Each row of a before or after table is a point. One or more steps were done to the points. Then noise was added and the rows were shuffled. The steps act on how far a point lies along the listed directions, d1 being the first. Write out the steps. A step turns or swaps two directions, mirrors them in a line or flattens them onto one, adds a multiple of one to another, or multiplies one. Angles are multiples of 10 degrees, from the lower direction toward the higher: turns from -170 to 170, lines from 10 to 170 but not 90. Use the fewest steps. Two steps may share a direction if one is a turn and the other turns, adds or multiplies; they go together, in the order done. Otherwise the lowest direction goes first.

Directions:
(1): 0.059, 0.014, -0.025
(2): -0.027, 0.008, -0.059
(3): -0.010, 0.063, 0.013
Before, 8 rows:
0.056, 0.011, 0.036
-0.038, 0.061, -0.042
0.032, -0.034, -0.038
-0.003, 0.026, 0.059
0.008, 0.015, 0.060
0.035, -0.007, -0.052
0.039, 0.001, 0.043
-0.054, 0.015, 0.027
After (8 x 3):
0.034, -0.046, -0.024
-0.052, 0.027, 0.009
-0.041, 0.047, -0.012
0.045, -0.013, 0.039
0.021, 0.032, 0.054
0.027, 0.014, -0.081
0.056, -0.018, 0.025
0.021, 0.015, 0.051
Steps: swap d1 and d3

Directions:
(1): -0.062, -0.007, 0.002, 0.005, -0.059, -0.050, 0.018, 0.034
(2): -0.018, -0.017, -0.057, 0.075, -0.018, 0.035, -0.018, -0.014
(3): 0.031, -0.030, -0.001, 0.038, 0.038, -0.014, 0.034, 0.073
(4): -0.040, 0.039, -0.022, 0.016, 0.059, -0.029, 0.046, -0.033
(5): 0.048, -0.014, -0.010, 0.004, -0.044, -0.008, 0.072, -0.040
Before, 12 rows:
-0.066, 0.015, -0.033, 0.001, -0.049, 0.004, -0.026, -0.041
-0.028, 0.022, 0.004, 0.032, -0.019, 0.011, 0.015, -0.036
0.026, -0.011, 0.055, -0.070, -0.024, -0.038, -0.058, 0.054
-0.042, 0.035, -0.012, -0.002, -0.007, -0.022, -0.005, -0.026
0.006, -0.043, 0.034, -0.021, 0.000, 0.007, -0.072, 0.155
-0.014, -0.008, -0.013, 0.008, -0.020, -0.013, 0.030, -0.038
-0.020, 0.005, 0.101, -0.060, 0.040, 0.003, -0.075, 0.109
0.021, -0.008, 0.073, -0.057, -0.010, 0.007, -0.046, 0.035
-0.025, 0.022, -0.015, -0.025, -0.047, -0.056, 0.035, -0.011
-0.032, 0.027, 0.009, 0.002, -0.024, -0.012, 0.005, -0.011
-0.003, -0.003, -0.024, 0.003, 0.004, 0.025, -0.032, -0.003
0.000, 0.018, -0.020, 0.001, 0.024, -0.027, 0.050, 0.015
After:
-0.056, 0.069, 0.065, -0.097, -0.043, -0.032, 0.039, -0.086
-0.057, 0.035, 0.049, -0.046, -0.009, -0.055, 0.023, -0.011
-0.037, 0.015, -0.031, 0.022, 0.056, 0.033, -0.056, 0.000
0.012, -0.024, -0.005, 0.022, 0.041, 0.014, -0.010, 0.017
-0.025, -0.001, -0.025, 0.004, -0.022, 0.005, -0.019, -0.001
0.035, 0.025, -0.014, -0.010, 0.081, -0.002, -0.007, 0.015
-0.041, 0.046, 0.021, -0.060, 0.011, -0.088, 0.025, -0.027
0.013, 0.021, -0.003, -0.004, 0.033, 0.022, -0.045, -0.005
0.002, 0.027, 0.011, 0.007, 0.036, 0.019, -0.017, -0.001
0.062, -0.003, -0.007, -0.017, 0.003, 0.021, 0.016, 0.006
-0.058, 0.059, -0.024, -0.050, -0.051, -0.050, 0.091, -0.099
0.001, 0.004, 0.014, 0.041, 0.023, 0.035, -0.023, 0.008
Steps: turn d1 and d4 by 130 degrees; swap d3 and d5
